Each row of a before or after table is a point. The points were changed in one or more steps. Then noise was added and the rows were shuffled. The steps act on columns, c1 being the first. Write out the steps. A step turns or swaps two columns, mirrors them in a line or flattens them onto one, adds a multiple of one to another, or multiplies or shifts one. Angles are multiples of 10 degrees, from the lower column toward the higher: turns from -170 to 170, lines from 10 to 170 but not 90. Use the fewest steps. Two steps may share a column if one is a turn and the other turns, adds or multiplies; they go together, in the order done. Otherwise the lowest column goes first.
(in the rows, 128 means zero)

Before (14 x 2):
[[156 102]
 [132 113]
 [204 190]
 [ 75 125]
 [132 129]
 [216 164]
 [128 125]
 [ 91 150]
 [163 113]
 [126  95]
 [133 126]
 [144 150]
 [155 125]
 [116  87]]
After, 14 rows:
[[135 150]
 [167 125]
 [141  91]
 [129  87]
 [162 121]
 [151 135]
 [135 131]
 [178 212]
 [ 84 138]
 [138 126]
 [ 81 110]
 [135 127]
 [138 111]
 [198 192]]
Steps: turn c1 and c2 by 20 degrees

Before (12 x 8):
[[140 143 137 128 120 130 103 111]
 [151 136 135 111 152 144 150 117]
 [130 118 151 140 138 127 131 126]
 [115 130 157 102 105 131 110 118]
 [140 140 146 119 150 154 125 142]
 [120 141 125 122 122 137 148 110]
 [116 141 144 133 124 162 143 122]
 [131 130 136 117 117 128 122 123]
 [ 91 143 122 143 134 139 137 144]
 [124 112 133 104 134 142 128 105]
 [150 129 143 147 113 153 128 141]
 [102 128 139  80 116 152 152  93]]
After, 12 rows:
[[104 137 130  85 116 129  94 138]
 [149 162 109   7 101 106 119 135]
 [130 152 122  68 130 119 116 116]
 [130 137  96  64 137 112 150 132]
 [136 143 127 113 107 121 123 144]
 [134 131 109 140 113  99 109 142]
 [165 110 121 165 122 123 114 140]
 [122 133 122 100 130 122 139 131]
 [119 132 107 158 129 135 119 119]
 [114 142 124 128 149 119 141 145]
 [111 112 116 105 138 116  99 137]
 [102 115 122 176 123  99 127 127]]
Steps: turn c1 and c3 by 160 degrees; turn c2 and c8 by 100 degrees; multiply c4 by 2.5; turn c5 and c7 by 70 degrees; turn c6 and c7 by -150 degrees

Before (12 x 12):
[[ 98  44  97 136  82 151 170 129 127 139 144  89]
 [ 85 118 156 155 131  74 107 159 151 100  80 108]
 [ 69  80 124 134  92 165 173  93 119 150 170  82]
 [150  80 115 154 155 144 174  87 185 134 138  71]
 [144 127  98  96 149 151 171 106  92 158 152 110]
 [131 134 149 169  73 136 127 155 169 151  99 137]
 [109 128 142 143 160 163 171 162 149 101 118 136]
 [145 123 169 143 137 133 109 167 153 126 108  78]
 [114 115 143  98 134 164 188 133 102 162  69 122]
 [ 93 128 144  90  83 116 122 156 182 143 112 151]
 [153  68 155 117 132 123 165  81 120  94  99  94]
 [ 66 130 108  84  87 165 115 132 110 134  83 140]]
After (12 x 12):
[[145 165 142  80  18 145 141 150 146 211 123 192]
 [125 100 154 112 139 178 155  88 121 222 194 143]
 [ 63 117 156 136  46 158 112 139 116 188 193 136]
 [113 165 168 147  41 118 141 152 165 202 167 135]
 [114 142 177  77 137  79 153 166 149 161 149 157]
 [ 82  89 162 149  54 166 125  72 161 208  93  61]
 [167  84 130 117 137 128 123  67 166 151 156 108]
 [118 100 102 169 171 154 135  84 104 221 136  71]
 [ 83  73 124 130  41 162 152 102 193 197 109  79]
 [169 143 144 107 139 137 136 169 145 185 137 103]
 [123 141 147 112 193 177 169 127 146 163 126 154]
 [135 143 108 115 182 148 130  69 202 193  97  86]]
Steps: turn c1 and c3 by -40 degrees; turn c2 and c9 by -50 degrees; turn c4 and c11 by -140 degrees; add -1 times c4 to c12; multiply c5 by 2; turn c7 and c8 by -40 degrees; turn c6 and c7 by -20 degrees; shift c10 by 60

Before:
[[116  82 167 189 129 119  97 149 160 113 100 135  80 101 156 104 163 133
  136 140 102 112  54 164]
 [107 146 177 102 112  91 158  80 115  93  77 126 161 133 185 163 111 106
  119 127 101 192 109 121]
 [ 96 163 182 128 115 148 131 133 156 174 118 147 155 139 123  91 121 109
   92 151 116 149 130  89]
 [188  64 124 152 146 129 167 125 120 145 111 129 158 167 169 142 120 116
  116 197 101 103 120  99]
 [119 143 135 133 129 121 171 159 145 150 125  64  66  77 131 122 108 159
  161 163 143 194 151 164]
 [157 122 129 193 133 159 118  80 117 151 115  88  99 127 115 139 160  81
   70  99 137 194 150 176]
 [144 144 181 155 193 101  71 156 111  80 117 165 137  83 163 143 151 154
  100 111  85 176 127 161]
 [150 161  91 154 167 112  97  80  72 144 130  98 159 159  93 112  95  80
   86 110 122 195 134 108]
 [ 97 115 141 109 124 127  96 159 152  78 116 130  99 114 192  92 171 111
  114 179 122 121  64 133]
 [167 139 168 174 192  76  73 115  95 121  88  76 135 126 105 140 125 141
  150 178 101 135 158  91]
 [143 134 117  97 113 164  95  86 146 101 126  70  93 102 162 132 128 179
  131 107  64 155 138 140]]
After, 11 rows:
[[ 95 122 142 124 106 127  96 157 153  77  14 136  99 114  50  94 171 112
  111 177 123  61  69 131]
 [120 139 136 148 137 119 170 157 144 158 169  69  67  76 115 121 106 159
  160 162 143 134 149 165]
 [157 101 128 150 137 158 120  82 115 168 171  75 100 125 166 138 160  84
   72 100 138 135 150 175]
 [ 95 107 183 122 129 146 131 135 155 193 224 147 153 139 151  93 122 109
   92 153 117  89 126  86]
 [115 159 167 136 104 119  97 148 160 135  81 114  81 103  67 104 161 136
  133 142 100  54  63 162]
 [111  42 175 127 119  90 157  80 114 130  26 135 161 133 127 165 110 108
  120 127 103 131 106 120]
 [171 126 168 150 146  76  76 116  98 154  92  68 133 126 165 140 123 143
  154 179 102  75 176  92]
 [152  86  90 139 135 110  98  81  72 144 163  94 154 159 209 113  95  79
   85 107 123 137 145 112]
 [142  69 119 145 129 163  96  86 146  98  68  90  93 100 135 130 127 179
  132 107  65  92 135 145]
 [188 147 127 134 129 126 167 125 121 166 154 121 159 166  58 140 120 115
  120 197  97  45 124  99]
 [145 119 183 121 137 101  69 155 115  80  18 149 137  82  96 145 151 151
  103 114  86 120 145 161]]
Steps: add -1 times c8 to c2; turn c2 and c15 by 140 degrees; flatten c4 and c12 onto the line at 110 degrees; flatten c5 and c23 onto the line at 70 degrees; multiply c10 by 2.5; turn c10 and c11 by 60 degrees; shift c22 by -60

Before, 13 rows:
[[ 70  90 130 108  99  68 155  88 199 137 104 127 131 109 125 102 171  57
  142 107 110 161 160 145 139 152 183 166  73 154  94 125 152 136 105 128
  112  82  90 156 139 103  86 131 148 115  66  97  69 124 126  96  89 199
   99  77 128  86  87 165 170 101 106 126]
 [147 132 113 164 145 120 119 117 135 120 137 100  98 137 189  73 116 159
  143  75 148 159 153 182 125 124 162 144 145 179 170 204 121 134 106 174
  116 130 139 167 139 121  97 163 157 109  74  90 121  85 124 146 126 146
  134 137 110 125 175 139 154 174 139 160]
 [ 69 130  85 107 112 155 150 144 201 107 104 123 144 122 109  94 146  56
  174  88  67 118  99  87  73 100  82 123  68 107 145 125 184 102  85 213
  163 141  77  84 122 151 140 153 173 144  86 103  95 127 125 148 111 100
  138  69 170 161 128 164 169 148  96 156]
 [103 132 147 165  90 117 138 129 166  99 135 157 149 171 198 165 104  63
   80  71 129  90 161  81 140 165 179  91 159 195 174 109  91 101 168 124
  119 174 167 168 109 139 157 163 159 175 150 154 133 113 177 148 114 163
  121 115 188 157 110 113 167 170  94  99]
 [139 101 156  80 187 137  87 131 146 109 168 111  69 149  94 171 163 101
  102 150  80 130 145 134 146 175 184  90 101 129 142 202 176 164 165 166
  167 143  98 139 110  82 124  68 120 183 133  63 134 159 122 127 166 158
  180 173 150 155  97 136 142  98 138 114]
 [101 131 179 113 115 117 123 185 158 161 195 150 148 131 159 175 190  76
   91 135 127 133  73 113 160 108  91 108 141 117 122 169 171  85  86 118
  126  96 166 148 137 112 103  78 126 182  84 146 158 114 167 119  85 199
  169 155 178 105 155 124  94 152 105 138]
 [102 120 145 119 101  96 121 167 175  80 111 138 110 171 117 141 104  78
   94 172 143 106  63 184  83 166 138  92  85 192 151 154 168 120 107 197
   86 107  85 153 135  82  97  75 110 127 113 167 113 105  93 172 166 114
  103 131 107  89 113 164 150  96 149  84]
 [121 100 112 165 138  71  80 107 106  84 122 121 134 161  89  94 175 151
  144  72  96 156  74 147 168 179  85 162 134 140  92 160 173  91 136 169
  179 163 143  79 190 139 139 146 130 195 101 170 130  97  98 142 164 121
  149  70 141 140  91 142 185 141 164 113]
 [132 141 164  91 113 106 165  80 139  86 110 136 150 127 198  94 123 104
   82 143  64 168 120 122 170  96 118  71 143 198 125 184 113 145 121 154
   75 178 146  78 163 166 143 140 137 150 114 100  76 140 101 186  99 121
   79 126 134 171 184 185  98 136 108  89]
 [ 62 170 109 134 139 156 161 163 103 177 126 150 100 181 170 119 146  78
  172  84 139  97 149 114 123 190  92 138 140 180 114 198 154 144 174 147
  133 135  98 123 137 104 146  96  90 129  91 145 130  83 140 142 187 128
   94  85 201 143 190 113 116 160 152  91]
 [ 79  85  86  81 170 160 166 110 137 100 126 149 112 134 165  84 204  92
   99 151 120 116 149 149 126  95  96 152 131 171 164 111 113 175 132 146
  104 143 134  77 164 125 155 142 176 138  79 169  80 159 143 113 170 109
  184 153 198 123 124 131 159 119 173  99]
 [121  99 153 113 186 116  95  88 101  80 188  65 104 148 100 135 167 115
  181 151 162 182 157 162 140  90 182  68 146 125 167 128  95  90 163 140
  165 121 112 106 128  76 138  96 113 108  97 138 120 150 179 179 162 104
  158  84 117 111 168 132 164  77 131 141]
 [134 106 121 119 172 156  92 175 132  98 179  69 158 149  89 161 172 103
  134  73 112  89 108 164  87 126 188 170 121 102 137 101  97 160 119 192
  156  91  93 163 120 115 160  78 164 133 157  83 104 144 126 175 141 109
  109 152 112  75 176 119 106  86 103  90]]
After:
[[131 125 199 115 114 118 125 187 161 159 161 153 149 133 161 177 194 158
   93 137 129 132  75 114 180 106  90  82 141 118 124 171 166  87  81 124
  126 161 170 152 143 109 104  78 130 182 106 149 157 151 169 115  85 194
  171 155 176 145 152 123  92 151 100 144]
 [125 126 138 106 115 155 153 147 206 111 116 121 143 121 115  93 146  77
  172  83  63 118  98  85  44 101  83  81  70 102 148 127 181 101  90 218
  166 197  78  82 126 149 142 153 170 143 127 102  98 115 130 144 112 105
  136  69 172  87 124 164 166 150  96 152]
 [125  86 197 106 101  68 152  88 199 136 108 131 135 103 128 100 175 102
  138 109 112 156 158 145 202 151 180  65  75 151  92 124 156 137 108 127
  113 169  90 156 139 102  90 133 146 114 163  91  73 115 130  96  89 192
   92  73 127 126  89 167 170 102 107 124]
 [130 102 136  81 184 137  87 135 148 107 168 111  72 147  91 172 160 156
   99 153  78 129 146 132  95 183 182 136 103 130 138 203 177 165 161 165
  170 157 100 140 110  84 122  72 124 183  89  67 137 159 125 123 167 156
  183 178 150 156  99 138 142  92 134 116]
 [128 171 140 140 135 156 163 159 105 174 105 151  95 179 172 123 149 100
  177  83 140  93 151 116 102 190  89  90 141 179 112 197 153 144 172 152
  137 176  98 119 136 108 143  95  92 133 132 148 128 110 137 140 186 129
   94  83 200 132 186 111 115 162 149  91]
 [129 117 177 124 103  94 121 168 171  77 107 140 110 168 123 141 103 132
   93 172 143 105  59 183 167 164 143 119  85 190 153 157 170 118 105 198
   83 163  87 153 134  76  94  79 108 123  90 166 110 112  90 177 163 113
  105 133 106  71 117 165 149  92 150  81]
 [130 100 159 122 170 155  86 177 135  98 164  71 158 146  87 162 169 102
  138  67 113  88 111 166 182 129 188 160 126 101 136  99  96 157 121 194
  160 137  93 165 115 114 161  76 166 133 164  86 104 160 124 180 144 110
  108 154 116  73 174 117 104  82 106  87]
 [128 132 111 163 143 123 118 119 136 127 116 102  99 140 188  71 116 118
  143  73 149 159 152 179 131 123 163  74 148 178 169 202 121 137 105 173
  115 107 134 166 143 121  91 167 161 110 143  92 126 115 125 147 124 143
  134 138 109 120 173 140 153 170 141 162]
 [131 134 131 168  95 117 142 132 168  99 129 157 149 172 198 169 105 153
   79  69 128  92 161  84  90 166 181 151 159 193 178 113  95 104 170 124
  118 214 175 169 116 141 160 168 164 173  94 149 132 126 176 150 114 163
  125 118 187 149 112 112 163 171 100  97]
 [133 101 147 111 188 115  96  91 104  78 177  62 103 146  97 138 168 144
  180 153 163 185 157 162 158  95 183  99 146 122 167 132  97  88 162 138
  166 135 112 108 130  71 138  98 114 101  66 136 122 167 180 175 164 102
  158  83 119 131 164 133 174  76 133 143]
 [130 142 106  93 114 111 163  82 141  83 118 134 151 129 200  91 121 171
   82 145  62 168 118 121  93  96 122 115 144 199 122 178 118 144 120 152
   75 176 143  75 162 170 139 144 138 148  74 102  76 119 104 185  95 121
   79 125 135 184 185 187  95 136 104  85]
 [125  89 117  81 166 154 164 112 136 102 144 143 113 132 170  86 201  85
  106 153 121 119 144 146 133  91  97  79 129 175 161 109 110 173 134 144
  107 166 134  80 166 122 159 143 178 138 152 167  79 139 140 109 163 111
  185 151 195 128 127 129 159 120 168 102]
 [129  99  84 168 135  72  80 104 101  83 112 122 137 165  93  93 173 127
  150  73  95 154  70 147 131 178  87 101 136 139  85 160 176  89 135 171
  182 131 146  83 193 141 134 146 131 197 166 168 133 112  99 146 162 122
  150  67 144 169  85 139 187 142 163 112]]
Steps: multiply c1 by 0; turn c18 and c38 by -60 degrees; turn c3 and c18 by 70 degrees; flatten c11 and c50 onto the line at 40 degrees; turn c25 and c58 by 70 degrees; multiply c25 by 1.6; swap c28 and c47

Before, 14 rows:
[[144 125 139 121 116 129 133 149 138 127 126 115 145 109 117 122 106 136
  137 134 152 123 102 124 134 131 111 142  97 120 114 133 123 145 130 106
  129 125 132 103 126 132 139 122 117 123 134 131 155 156 159 138 115 122
  141  98 128 117 129 115 123 106 127 121]
 [142 136 150 100 115 138 173 131 119 121 120 145 132 130 131 122  96 117
  134 136 132 116  97 122 145 123 122 111 109 116 137 131 130 119 112 126
  126 129 128 119 137 113 133 107 120 120 125 120 146 141 119 128 142 153
  165 104 139 120 109 132 123 115 119 111]
 [145 141 132 123 118 148 133 128 131 170 139 125 139 119 125 120 135 143
  139 122 148 119 119 136 137 123 117 175 133 135 130 109 130 115 142 119
  124 119 136 143 142 112 116 113 127 141 127 122 142 129 123 128 139 122
  136 108 134 127 134 112 122 147 123 121]
 [133 122 147  93 146 108 130 147 134 137 115 141 130 129 132 117 140 133
  109 150 133 126 112 126 146 124 134 110 103 132 124 148 131 145  71 126
  116 118 152 129 149 122 144 120 116 141 139 120 138 135 138 129 122 129
  136 120 123 122 138 121 148 129  90 127]
 [133 130 147 117 160 143 127 126 138 123 142 129 130 129  89 133 104 140
  141 173 132 117 117 139 120 130 135 118 136 111 135 129 185 105 116 114
  119 144 143 126 138 125 121 108 152 121 121 103 135 122 125 142  88 127
  130 104 124 116 126 128 157 121 120 110]
 [144 123 145 104 114 149 127 145 131 124 135 122 115 130 120 121 118 145
  142 113 133 115  86 127 135 117 140 111 114 146 124 143 134 124  93 123
  118 158 142 130 107 117 136 110 115 145 124 140 141 128 124 129 131 125
  128 137 123 139 110 133 136 132 118 107]
 [139 122 132 116 118 126 126 128 127 127 139 118 113 127 125 119  95 146
  117 135 154 115 109 124 124 129 115 120  97 115 119 144 153 147 139 125
  123 124 135 121 127 115 132 109 121 135 124 113 133 130 126 131 118 123
  134 245 137 114 129 135 129  67 120 132]
 [102 149 150 115 123 140 126 123 132 139 133 124 126 119 112 121  96 134
  114 118 151 120 117 122 127 118 121 111 119 120 114 142 127 131 144  94
  106 129 126 131 151 132 126 110 117 134 139 135 138 145 131 120 120 119
  130 106 139 132 136 134 133 124 125 133]
 [143 124 143 130 121 130 141 124 130 129 138 113 130 117 119 140 101 116
  137 116 133 159 119 128 140 122 136 109  95 122 122 135 122 132 116 121
  105 118 123 142 144 130 137 192 122 120 123 117 137 125 120 132 125 122
  126 122 124 112 134 131 125 142 117 132]
 [135 126 150  99 131 138 137 149 138 135 141 126 130 127 130 174 109 123
  129 122 133 148 112 134 111 120 136 125 104 154 112 131 131 144 144 124
  114 125 135 134 114 127 141 107 124 123 128 141 140 122 119 119 141 126
  126  99 140 128  98 130 149 143 125 129]
 [107 130 125 122 152 117 133 141 135 137 138 140 146 132 117 115 101 132
  131 118 139 117 111 129 146 131 131 112 186 131 128 143 122 137 135  90
  109 124 125 143 137 112 107 114 125 129 126 137 137 133 125 113 141 137
  139  98 121 113  84 133 129 145 123 135]
 [143 122 111 127 123 149 129 147 138 126 132 115 146 114 117 166 160 103
  130 115 144 146  92 127 138 130  94 119 131 121 160 137 130 136 102 118
  112 136 128 141 139 129 132 135 126 129 124 126 136 126 137 134 135 161
  129 126 125 113 122 131 124 139 126 133]
 [145 135 138 123 115 141 127 128 133 134 123 114 139 121 102 116 131 136
  142 140 153 120 119 123  97 154 138 118 163 118 133 138 133 151 109 115
  107 140 138 142 101 121 115 109 130 132 125 125 142 142 147 113 145 145
  140 108 123 112 137 117 143 134 118 126]
 [ 88 131 112 126 119 132 129 139 136 123 116 126 111 123 127 121 146 144
  124 116 132 130 106 129 147 126 138 249 144 119 125 123 127 143 143 125
  116 117 124 138 103 129 133 167 155 135 127 131 163 131 119 130 138 124
  130 101 144 134 111 111 122 135 104 131]]
After, 14 rows:
[[137 129 151 106 130 141 138 121 137 137 140 124 130 126 129 130 110 122
  128 124 134 150 113 137 107 120 138 124 105 153 153 133  82 146 142 123
  152 125 136 131 115 127 140 129 123 133 126 142 142 121 121 122 143 126
  131  99 140 128 102 128 148 143 149 129]
 [139 119 132 120 119 121 124 134 127 123 138 117 111 126 128 155  96 145
  116 134 153 116 109 123 124 133 111 119  97 115 135 143 137 144 141 125
  137 122 135 120 125 115 133 126 122 131 122 112 134 131 124 129 115 123
  124 246 139 116 127 134 127  67 148 128]
 [134 131 147 120 160 152 125 128 139 132 143 130 130 130  90 185 105 142
  142 171 131 118 115 141 117 132 132 119 135 111 122 130 124 103 116 111
  139 142 142 125 138 128 123 124 151 115 119 103 133 124 127 144  88 127
  128 101 123 118 124 131 157 119 148 110]
 [146 117 146 110 111 162 128 117 132 109 135 121 115 130 122 134 115 144
  141 109 134 115  84 128 133 118 141 108 112 147 142 140 133 125  90 120
  149 159 142 128 107 116 134 121 113 133 126 141 142 129 126 128 132 125
  128 140 125 138 109 136 137 128 146 106]
 [146 140 133 127 118 157 132 126 128 140 139 125 140 119 127 132 135 143
  137 124 149 119 117 138 135 123 118 174 134 135 127 109 136 116 142 119
  130 118 134 145 141 111 112 126 126 171 130 120 142 128 124 131 142 122
  119 109 135 126 135 114 122 150 144 121]
 [146 132 138 130 115 150 128 128 132 128 123 115 138 118 100 133 132 137
  141 141 154 123 119 123  97 155 136 116 167 118 123 139 141 148 105 116
  145 138 142 142 102 119 117 119 130 135 128 123 142 143 147 113 143 146
  116 109 122 114 135 118 141 133 144 127]
 [146 127 138 121 116 132 131 118 135 133 130 115 146 108 118 124 106 137
  137 132 153 121 102 121 136 130 114 143  96 120 154 130 131 149 127 105
  128 125 131 104 127 133 140 128 116 123 134 130 154 155 158 133 114 120
  115  97 129 115 131 117 125 106 132 124]
 [ 88 128 114 134 121 134 130 119 136 123 115 127 112 121 127 127 146 143
  121 117 134 129 107 130 149 124 138 248 148 119 137 123 139 142 143 126
  140 117 122 140 104 127 130  97 156 128 127 134 162 132 116 130 138 125
  124 102 147 135 111 112 122 133  89 129]
 [102 148 150 123 121 148 125 142 131 129 134 126 125 119 114 124  96 135
  113 116 151 120 117 125 127 117 121 113 117 117 135 141 134 132 144  94
  155 131 127 133 149 134 127 127 116 141 139 135 141 144 130 119 120 119
  129 105 141 135 135 133 133 125 146 133]
 [143 124 110 136 127 159 130  91 140 126 134 116 145 115 115 131 164 102
  129 115 148 143  94 127 138 131  94 119 130 121 117 139  90 135 101 121
  143 137 128 141 141 128 132 123 126 126 121 126 136 127 138 134 136 157
  126 128 129 114 119 133 126 140 121 132]
 [143 134 149 103 114 145 174 120 119 132 120 146 130 129 131 131  97 113
  134 136 132 113  96 122 148 121 122 111 108 116 120 126 129 119 109 126
  142 128 129 117 140 114 131 124 120 120 123 119 145 143 118 125 142 154
   93 105 139 122 110 130 123 113 151 112]
 [134 123 146  99 146  95 128 118 135 124 113 140 129 128 129 135 140 133
  107 146 130 123 111 129 148 124 134 108 100 134 146 148 138 147  69 128
  148 114 154 128 150 122 145  90 114 142 139 119 138 134 137 130 121 127
  120 122 124 123 139 123 147 129 142 127]
 [142 128 143 138 123 135 141 136 131 138 140 112 131 118 117 121 102 114
  137 116 136 162 120 127 141 123 139 108  95 121 129 137 117 131 115 121
  151 117 122 141 143 132 135 106 119 126 125 116 136 128 119 131 121 125
  127 123 122 111 135 131 123 141  66 133]
 [105 132 127 129 150 109 135 118 133 131 138 141 147 127 115 124 104 132
  130 120 141 117 112 130 146 130 130 115 188 134 137 142 140 140 134  91
  150 125 122 145 138 112 106 126 125 135 124 137 137 134 126 116 139 137
  117  98 120 114  84 135 127 147 144 135]]
Steps: mirror c4 and c37 in the line at 170 degrees; multiply c6 by 1.6; turn c8 and c31 by 140 degrees; turn c10 and c46 by 60 degrees; turn c16 and c33 by -90 degrees; turn c44 and c63 by -100 degrees; multiply c55 by -1
